Every row gives one point. Before rounding, the points of a table are all equally far from one centre. They may lie mostly on one side of it. Write the centre, to within rounding.
(in the rows, 128 means zero)

Points, 6 rows:
[[133  43]
 [ 78 112]
 [ 83 143]
 [124  46]
 [ 83 142]
 [ 79 104]]
Centre: [152 115]

Points, 16 rows:
[[ 97 175 172 180 156 161 222 141  58]
 [167  97 129 135 146 125 209  94  79]
 [121 165  89 175 144  89 204 122  47]
 [123 140  94 185 148 160 144 129  82]
 [ 96 156 123 178 134 103 174  68  47]
 [131 116 115 187  47  89 193 103  49]
 [ 56 118 110 205 128 130 170 132  33]
 [ 87 143 112 185  43 121 226  88  64]
 [115 187 138 149 154  82 166  88  69]
 [111 109 102 174 138  88 186  88 113]
 [131 133 115 219 122 120 206 131  79]
 [164 163 145 181 138  90 193 165  93]
 [156 148 102 167 144  94 227 140  87]
 [117 136 110 207 130 125 183  94  98]
 [ 97 152 145 173 144 141 194  66 108]
 [147  94 133 199 108 106 141 165  72]]
Centre: [ 94 134 142 121  94 125 182 147  79]

Points (31 x 24):
[[194 130  93 136 118  69 123  70 125  67 101  94  74 188 164 127 201 113
  134 137 140 158 122  56]
 [191 146  83 134 143  58 164  92  76  83 132 107 103 205 120 208 176 131
  176 168 102 170  67  83]
 [207 149  37 138 187 136 144  94 119 115 209  92 109 156  83 131 217 160
  125 170 138 191 137  66]
 [182 152 107 169 119  91 147  73 104  87 147 101 122 176 136 151 232 129
   87 112  77 184 171  78]
 [196 163 101 107 134 101 174  45 123 134 154  95  80 187 144 109 189 110
  102 159  80 195 111 102]
 [142 171  34 145 113 116 174  78 123 100 111  70  89 179 179 163 190  99
  145 132 165 163 105  88]
 [190 151  88 110 145  95 165  68 135  78 122  60  69 164 129 160 231 137
  115 145 137 185 138 105]
 [200 127  99 147 127  70 110  79 106 103 121  91  49 193 111 149 201 151
  120 171 115 208  58 103]
 [184 148  80 189  94  65 161  53 137 114 176  85  67 163 142 153 185 139
  130 118 152 175 131  85]
 [214 129 101 137 125  55 125 115 156 129 179  46  88 140 118 153 150 116
  100 134 162 170 106 119]
 [192 181  90  74 148  66 122  79 130  78 173 107 107 166 108 174 172 129
   74 120 135 145 113  75]
 [209 165  96 120  93 147 178 109 108  88 157  98  87 162 162 169 171  96
   83 162 146 202 111  99]
 [181 123  63 167 109  99 169  98 134  82 157  73 124 138 117 195 212  99
   63 115 120 192 131  58]
 [166 152  59 103  85  69 142  34 112 133 150  79  84 161 150 200 173 107
   60 161 129 127  90 113]
 [158 131  56 135  98  85 144  71 135 130 160 101 128 249  86 148 236 141
   88 107 110 184 110 108]
 [180  94 113 101 154  50 154  42 117 106 165  78 113 242 157 117 186 110
  134 152 123 178 122 104]
 [179 141  79 153 155  34 170  74  74 142 178  67  81 171 131 116 220 128
  106 158 134 143 112  54]
 [214 153  52 129 103  95 166  81  93 164 153 101 144 200 133 153 205  82
  141 128 143 185 141  73]
 [191 135 102 127 122 105 187  27  62 103 151  61  89 163 106 186 233 126
  110 153 131 139 144 106]
 [220 103  77 100 126  97 145  66 135 110 126 116  60 188 131 145 173 123
   85  77 155 177 134  92]
 [182 168  94 135 104 114 104  94  85 164 193 109 102 193 158  93 186  84
  121 177 151 202 118  82]
 [135 163  73 139 105  83 155 112 164 159 147  83  55 213 133 209 192 103
  127 193 149 194  91 119]
 [190 155  69 113  94 112 150 100 116 129 170  82 109 195 139 173 216 123
  138  94 154 201 142 123]
 [142 109 115 151  79  56 132  69  78 111 135  67 135 186 136  85 189  89
  108 131 121 165 130 125]
 [169 135 101 113  91  76 147 107  92 117 207  72 103 135 188 142 217 145
   98 158 134 161 152  68]
 [173 149  52 147 113  84 193 105  63 100 186  92 126 215 139 133 216 101
  118 113 147 136 138  79]
 [195 167  26 149  88  89 146  65 114 145 139 143 100 153 113 104 170 103
  113 150 112 174 103 112]
 [184 110 101  71 130  69 155 127  92  92 206  94  98 129 121 127 187 128
   93 127 168 175 109 110]
 [206 137  99 101 105  64 171  78  97 157 153  80 109 190 132 112 178 125
   63 116 165 159 111 116]
 [180  92  63 146  92 136 159 107 121 135 184  47  94 218 162 139 201  84
   87  94 125 136 125 102]
 [197 142 130 143  86  53 161  81  91 119 169  74  83 175 127 155 186 122
  137 123 158 189 132 114]]
Centre: [133  98  89 142 146 123 132 100 104 135 147 114 113 179 116 165 158 133
 107 167 133 146 127  92]

Points:
[[134  84 167 128  98 161 139  70 144  71 146 155 129 117 150  81 121  12
  160 111 137  81 163 181]
 [161 149 187 115 123 163  86 102 150  84 138 137 109 145 110  71  81  48
  199 111  70 109 182 169]
 [100 149 165 132 126 125 142  78 151  45 172 136 111 149 149  86  93  22
  172 122 103  73 140 189]
 [147 124 189 132 149 123  90 114  94  84 128 137 121 176 185  72 100  27
  152 131 124 151 104 156]
 [142  51 190 166  78 119 121  89 131 104 155 134 100 137 160 111 121  40
  207 149  88  96 173 134]
 [184 119 182 129 129 161  84 107 130  50 135 168 101 112 128 118 112  55
  211 147 134  51 144 174]
 [212 125 149  95 139 133  74 109 114 105 105 162 104 126 153 106 139  22
  142 104 102  88 124 145]
 [137 139 162 132 148 146  95 101 146  96 140 193 135 118 148  92 125  16
  197 117  92  86 194 178]
 [147 114 181 140 111 155  56  46 134 138 153 146  95 149 127  76  89  52
  230 117 116  78 136 155]
 [123 143 195 169 124 165  89  70  90  87 132 123 154 142 111  79  88  62
  147 171  70  55 146 135]
 [120 119 149  99 133 139 102  89  84  96 168 139 150 133 158  69 135   7
  156 154  75  54 132 208]
 [198 156 215 137  93 110  99  97 116 132 139 150 145 156 172  96  99  51
  175 144  74  57  90 158]
 [130 119 130 130  77  92 152  68 101  68 148 154 148 213 147 111 117  39
  204 123 101  76 156 165]
 [136  99 160 136 102 164 112  81 170  89 167 163  92 171 179  89 151  47
  187 122 166 116 100 182]
 [129 109 181 127 125 147 133  76 123  52 155 117 137 137 128  91 136  47
  216 118 119  58 196 172]
 [148 108 206 116  98  85  89  98 103  81 151 167  77 165 118  95  99  51
  184 131 120  58  87 115]
 [130  96 206 132 139 130 130  69 147  76 152 149  88 115 165 106  79  50
  199 148 122  89 142 154]
 [152 101 189 126  93  63  73  81 172 119 148 176  89 154 168  94 123  42
  185 143  94  70 133 140]
 [165  81 208 158  99 152 102 100 140  97 160 123 102 162 121  95  86  45
  164 147  63  60 129 118]
 [148 149 196 128 116 114 108 114 115 184 150 170 122 160 137  93 154  34
  214 143 105  72 163 182]
 [185  93 188 161  93 106 145 100  91  97 182 161 120 128 171 104 156  39
  179  99 100  39 112 162]
 [152 120 178 114  92 113  99  53 149  78 110 135 128 173 121  73  99  28
  158 124 128  57 125 191]
 [156 121 199 121 140 119  77 103 137 127 123 169 116 128 172  72 126  43
  197 115  66  50 122 182]
 [159 107 158  97 126 159  74  88 150 130 143 164 122 132 102 120  67  35
  173  99  82 121  85 151]
 [166 145 154  89 108 148 106 117 103 114 218  89 117 162 161  72 119  16
  198 141 102 113 142 161]
 [147 107 179  95 123 129  72 121 114  98 146 146 104 158 195  36 119  52
  198 141 143 122 178 162]
 [148 125 209 158 111 112 120  54 124 107 169 193 107 175 140  72 124  61
  146 134 149  79 178 209]
 [113 132 166  97 107 118  87 117 112 112 151 171 117 186 148  78 154  50
  224 117 110  27  98 176]
 [131  99 176 170  97 159  70  75 157  84 124 126 112 148 138  89 122  26
  165 163 126  75 168 203]
 [166 100 146 170  97  93  94  84 108 107 165 125 179 111 154  79 108  10
  182 121 112  70 134 220]
 [137 128 207 140 117 131 109  45 103 101 185 122 169 125 146  75  87  47
  179 114  95  55  98 197]]
Centre: [139 124 144 133 103 121  94 110 115 111 167 141 135 141 136 109 124 104
 154 127 114  97 136 161]
